Each row of a before or after table is a point. The points were changed in one or more steps. Then noise was added and the rows were shuffled. The steps act on columns, c1 being the first. What was done? A step turns or swaps two columns, mirrors them in a line or flattens them onto one, adds a multiple of one to another, or multiplies or shifts one. Angles are multiples of 10 degrees, from the lower column toward the higher: turns from -170 to 170, lines from 10 to 170 but not 90. Use the fewest steps. Two steps may share a column if one is a turn and the other turns, adds or multiplies; they go together, in the order done. Otherwise the lowest column goes first.

Before:
0.005  -0.011
-0.005  -0.016
0.043  0.020
0.007  -0.019
0.040  0.010
0.018  -0.037
-0.033  -0.038
-0.043  -0.001
-0.054  0.024
0.011  0.057
After (10 x 2):
0.002  -0.048
-0.035  -0.036
0.053  0.012
-0.017  0.008
-0.009  0.008
0.019  -0.052
-0.038  0.016
-0.007  -0.006
0.022  0.041
0.014  0.042
Steps: swap c1 and c2

Before:
0.041  -0.010  0.001  0.038
0.040  -0.020  0.089  0.044
0.004  -0.023  -0.029  -0.021
-0.015  -0.008  -0.038  0.015
-0.014  0.034  0.051  0.020
-0.011  -0.018  0.015  -0.022
0.019  0.039  0.020  0.016
-0.006  -0.020  -0.032  0.000
After (8 x 4):
0.011  -0.020  -0.029  0.008
0.020  -0.007  0.056  0.005
-0.039  -0.020  0.006  -0.001
0.101  -0.016  0.014  0.004
0.027  0.034  0.019  0.009
-0.033  -0.026  -0.003  0.011
0.053  0.039  -0.005  -0.023
-0.036  -0.009  0.017  -0.023
Steps: turn c1 and c4 by 130 degrees; turn c1 and c3 by -110 degrees

Before, 10 rows:
-0.009  -0.038  0.000  -0.020  0.022  0.024
-0.027  -0.011  0.034  0.004  0.003  0.000
0.018  -0.014  0.037  -0.002  0.002  0.024
-0.004  0.009  0.008  -0.017  0.025  0.037
0.050  -0.037  -0.025  -0.044  -0.021  -0.032
0.017  -0.049  -0.012  -0.069  -0.043  -0.017
-0.038  -0.004  0.010  0.000  0.038  0.007
-0.005  -0.006  -0.003  0.040  0.022  0.047
-0.020  0.011  0.014  -0.005  0.035  0.014
0.022  -0.018  -0.019  -0.037  -0.051  -0.001
After:
-0.027  0.006  0.029  -0.017  0.009  0.006
-0.011  0.006  -0.009  -0.019  0.050  0.001
0.021  -0.069  -0.022  -0.045  -0.085  -0.001
-0.037  0.001  0.010  -0.008  0.077  0.008
-0.012  -0.041  0.009  -0.016  0.044  0.004
0.054  -0.054  -0.023  -0.020  -0.043  -0.007
-0.022  0.011  0.002  -0.011  0.070  0.005
0.022  -0.034  -0.024  -0.016  -0.105  -0.002
0.014  0.002  0.031  -0.025  0.004  -0.004
-0.014  0.006  0.022  0.030  0.044  0.002
Steps: flatten c1 and c6 onto the line at 170 degrees; turn c3 and c4 by -40 degrees; turn c2 and c3 by -30 degrees; multiply c5 by 2

Before:
0.009  0.018  0.017  -0.031  0.014  -0.020  -0.032  -0.010
0.012  -0.019  0.002  0.015  -0.060  -0.011  0.026  -0.031
0.036  -0.040  -0.025  0.015  -0.045  0.031  0.019  -0.009
-0.013  0.005  0.016  0.001  0.046  -0.049  -0.031  -0.001
-0.002  0.020  0.002  0.011  0.018  0.003  -0.019  -0.029
-0.001  0.034  -0.016  -0.005  0.000  -0.030  0.001  0.006
0.007  0.024  -0.004  0.011  0.007  -0.020  -0.063  -0.001
-0.011  -0.020  0.003  0.009  -0.045  0.024  0.010  0.002
0.019  0.020  0.038  0.017  -0.011  -0.025  0.022  0.007
After (9 x 8):
-0.011  0.018  0.018  -0.040  -0.027  -0.043  -0.064  -0.010
-0.008  -0.016  0.003  0.019  -0.025  0.058  0.051  -0.032
0.001  0.019  0.038  0.021  -0.050  -0.028  0.044  0.006
-0.023  0.021  0.001  0.014  -0.009  -0.030  -0.037  -0.029
-0.014  0.022  -0.003  0.015  -0.039  -0.042  -0.125  -0.001
-0.033  -0.019  0.002  0.011  0.015  0.071  0.019  0.002
0.015  -0.041  -0.025  0.020  0.040  0.091  0.039  -0.008
-0.032  0.006  0.015  -0.001  -0.013  -0.072  -0.061  -0.001
-0.020  0.034  -0.016  -0.007  -0.062  -0.051  0.002  0.006
Steps: shift c1 by -0.020; add -1.5 times c2 to c6; turn c5 and c6 by -50 degrees; multiply c4 by 1.3; multiply c7 by 2
